Every row gives one point. Two turns around zero, p and q, are shown by what they do to some points. Where does a point land after both, in the order given? Backwards means that the second turn is done in reverse. Each puzzle has new turns, and all numbers are rounded.
In the rows, 128 means zero.

Turn p:
[141 143] => [134 147]
[ 68 137] => [ 70 111]
[175 104] => [181 126]
Turn q:
[155 156] => [160 151]
[154 109] => [150 105]
[151 134] => [152 130]
[ 52 113] => [ 51 127]
Where do these land?
p, then q: [165 104] => [170 114]
q, then p: [177 123] => [177 135]
p, then q: [ 82 160] => [ 76 148]
p, then q: [ 88 125] => [ 90 115]

Turn p:
[105 162 106  99] => [100 150 122  87]
[ 85 138  80  85] => [ 67 135 100  90]
[138 122 178  98] => [155  90 152 101]
[ 98 178 191 124] => [134 137 205  91]
[159 103 112 168] => [149 134 106 178]
[163 110  94 135] => [143 133  82 148]
[146  83 134 186] => [146 116 129 201]
Turn q:
[126 127 112 160] => [128 123 120 163]
[139  82 139 131] => [143  85 144 124]
[134 137 162 132] => [135 142 160 125]
[ 67 160 130  93] => [ 62 157 123 100]
[ 92 145 138  71] => [ 86 146 125  74]
[211 117  86 181] => [214 115  95 182]
Where do these land?
q, then p: [165 156  94 106] => [139 163  83 108]
q, then p: [128  91 107 177] => [131 119 124 192]
p, then q: [124  85  63 145] => [ 94 116  85 185]
q, then p backwards: [124 149 167 148] => [110 153 147 161]
p, then q backwards: [105 149 135 134] => [113 140 154 124]
q, then p: [ 80 150 204 119] => [119 109 208  87]
q, then p backwards: [171 117 127  68] => [167 156 140  72]

Turn p:
[ 53 175 112 160 113 108  96 124] => [ 50  70 118 108 120 116 105 139]
[129  87 104  73 113 130 131 102] => [152 155 116  72 127 153 158 132]
[168 137 117  44 143 136 122 142] => [135 212 160 104 117 151 127 135]
[107 136 126 181 134 149 116 100] => [105  89 101 143 153 124 123  96]
[113 113 187 130 129 137 108  97] => [138  93 150 127 107 148 142  78]
[161  91 143 139  98 142 106 150] => [178 120 119 141 123 164 101 132]
[100  86 125  98 151 141  90 149] => [140 118 169  85 160 160 117 132]
[135 225 106 169 133 128 220 152] => [ 62 157 102 219 125  67 157 172]
[158 133 131 130 130 108 179 169] => [152 151 138 167 119  98 139 171]
[156  96 129 157 136 101 112  94] => [169 115 105 114 129  99 112  93]
Turn q:
[ 45 143 104 114 117 123 123 143] => [ 97 162 133 143 129 137  70 178]
[138 140 156 145  87 141 158 140] => [130 140 161 166 120 144 162 121]
[126 109 157 103 133  77  83  87] => [145 128 101 123  94 102  77  76]
[122 169 152 139 137 123 162 184] => [141 143 189 141 141  99 146 162]
[143 101 154  61 146 109 130  89] => [102  99 138  95 103 114  97  66]
[129 163 118 166 141 154 140 121] => [144 156 131 122 170 144 152 139]
[185 139  37 172 114 179  84 138] => [168 114  63  89 132 191 189 185]
[172  71 137 114 141  86 147  90] => [101 101  96 115 105  87 149  66]
[ 92 117 137 139 137 159 123 160] => [125 109 139 157 159 135 108 159]
Where do these land?
p, then q: [115 102 160 122 123 178 127  95] => [ 95 118 127 122 167 159 151  92]
q, then p: [117  99 139 120 170 137  89 138] => [165 130 137  90 152 125  96 118]
p, then q: [138 120 110 100 139 143 141 150] => [146 129 164 115 145 123 134 140]
p, then q: [131 139  33 122 123 155 208 134] => [106 163 158  82 162  82 148 218]
p, then q: [113 150 133 123 114  71  89  74] => [ 94 142 109 128  62 151  87 109]
q, then p: [142 218 153 136 146  41 177 153] => [106 151 162 159  11  72 127 132]
q, then p backwards: [194 109 117 102 147 171  99  97] => [ 88  71 140 132 101 140  95  77]
p, then q: [139 134 129 114 112  88 144 133] => [132 138 141 138  86 124 140 141]
p, then q backwards: [106  97 143 169 122  97 127 152] => [141 104 144 118 153 136  99 176]
q, then p: [104 118 144 192 106 175 116 128] => [127 126 114 179 192 109 112 111]
q, then p: [107 123 148 108 107 153  91 155] => [158 107 126 145 140 165  93 116]
